Each row is a point. Each copy is the shape, with its points in the same order, turned, moved and blurred by noise. Some copies are also mirrored. Which?

Shape (7 x 3):
[[ 0.12 -0.32  0.37]
 [-0.87  0.41 -0.15]
 [ 0.41  0.51 -0.32]
 [ 0.10 -0.29  0.01]
 [-0.01 -0.36  0.02]
 [ 0.11 -0.16  0.39]
 [-0.16  0.42 -0.08]]
Copy 1:
[[-0.15  0.10  0.62]
 [ 0.61 -0.80 -0.05]
 [ 0.28  0.41 -0.37]
 [-0.24  0.03  0.28]
 [-0.29 -0.12  0.29]
 [-0.02  0.12  0.55]
 [ 0.39 -0.12 -0.08]]
Copy 1 is: mirrored
Copy 2, 7 rows:
[[-0.04 -0.39  0.19]
 [-0.76  0.69 -0.38]
 [ 0.30 -0.12 -0.82]
 [ 0.12 -0.12  0.05]
 [ 0.07 -0.03  0.18]
 [-0.16 -0.36  0.09]
 [-0.19  0.10 -0.53]]
Copy 2 is: mirrored

Shape (10 x 4):
[[-0.31 -0.85 -0.03  0.26]
 [ 0.32  0.10  0.02 -0.61]
 [-0.35  0.13  0.10 -0.09]
 [ 0.26  0.08  0.05  0.03]
 [-0.20  0.12  0.17  0.30]
 [ 0.98 -0.19 -0.09  0.52]
 [-0.12  0.05  0.22 -0.73]
 [ 0.13  0.04 -0.24 -0.59]
 [-0.19  0.11 -0.30 -0.29]
 [-0.41 -0.06 -0.17 -0.60]]
Copy 1, 10 rows:
[[ 0.77 -0.51 -0.10  0.35]
 [ 0.04  0.22 -0.26 -0.66]
 [-0.10 -0.26  0.06 -0.14]
 [ 0.11  0.22  0.06 -0.06]
 [-0.09 -0.20  0.27  0.20]
 [ 0.58  0.91 -0.08  0.42]
 [ 0.13 -0.21 -0.05 -0.80]
 [ 0.02  0.08 -0.41 -0.45]
 [-0.13 -0.19 -0.39 -0.21]
 [ 0.01 -0.52 -0.30 -0.47]]
Copy 1 is: only turned
Copy 2 (10 x 4):
[[-0.34 -0.11 -0.09  1.00]
 [ 0.27 -0.29  0.12 -0.20]
 [-0.35  0.10 -0.19 -0.04]
 [ 0.02  0.18  0.30  0.09]
 [-0.43  0.40 -0.02  0.19]
 [ 0.42  0.40  0.92  0.58]
 [-0.15 -0.42 -0.16 -0.34]
 [ 0.35 -0.23 -0.10 -0.13]
 [ 0.12  0.11 -0.38 -0.01]
 [-0.03 -0.30 -0.55 -0.02]]
Copy 2 is: only turned

Shape, 9 rows:
[[ 0.04 -0.32  0.24 -0.76 -0.36  0.08]
 [ 0.55 -0.22  0.44 -0.16 -0.21 -0.37]
 [-0.08 -0.07 -0.02  0.01  0.41 -0.20]
 [-0.22  0.54  0.00  0.47  0.08 -0.45]
 [-0.13 -0.03 -0.02  0.19  0.44  0.09]
 [-0.04  0.71  0.04  0.55  0.30  0.02]
 [-0.04 -0.14 -0.44  0.34  0.10  0.16]
 [ 0.26  0.01 -0.47  0.17  0.49 -0.25]
 [ 0.38  0.90 -0.27  0.45  0.11 -0.26]]
Copy 1, 9 rows:
[[-0.41 -0.12 -0.27 -0.93 -0.03 -0.42]
 [-0.17 -0.04  0.38 -0.35 -0.36 -0.59]
 [-0.32  0.40 -0.10  0.07  0.20 -0.19]
 [ 0.18  0.65  0.17  0.18 -0.11  0.36]
 [-0.39  0.24 -0.17  0.23  0.23  0.02]
 [-0.10  0.45 -0.07  0.45 -0.30  0.58]
 [ 0.08 -0.07 -0.25  0.29  0.32  0.02]
 [ 0.03  0.32 -0.32  0.47  0.14 -0.40]
 [ 0.28  0.47 -0.22  0.53 -0.69  0.18]]
Copy 1 is: mirrored
Copy 2 (9 x 6):
[[ 0.55 -0.40  0.23  0.07  0.05 -0.25]
 [ 0.30  0.12  0.39  0.47 -0.30  0.30]
 [-0.37  0.02 -0.18  0.50  0.02 -0.16]
 [-0.67  0.70 -0.10  0.12  0.09 -0.04]
 [-0.55 -0.15 -0.19  0.39  0.16  0.01]
 [-0.74  0.49 -0.28  0.11  0.42  0.32]
 [-0.59 -0.24 -0.44  0.02 -0.22  0.04]
 [-0.41  0.12 -0.60  0.57 -0.27  0.07]
 [-0.39  0.86 -0.61  0.12  0.13  0.47]]
Copy 2 is: only turned
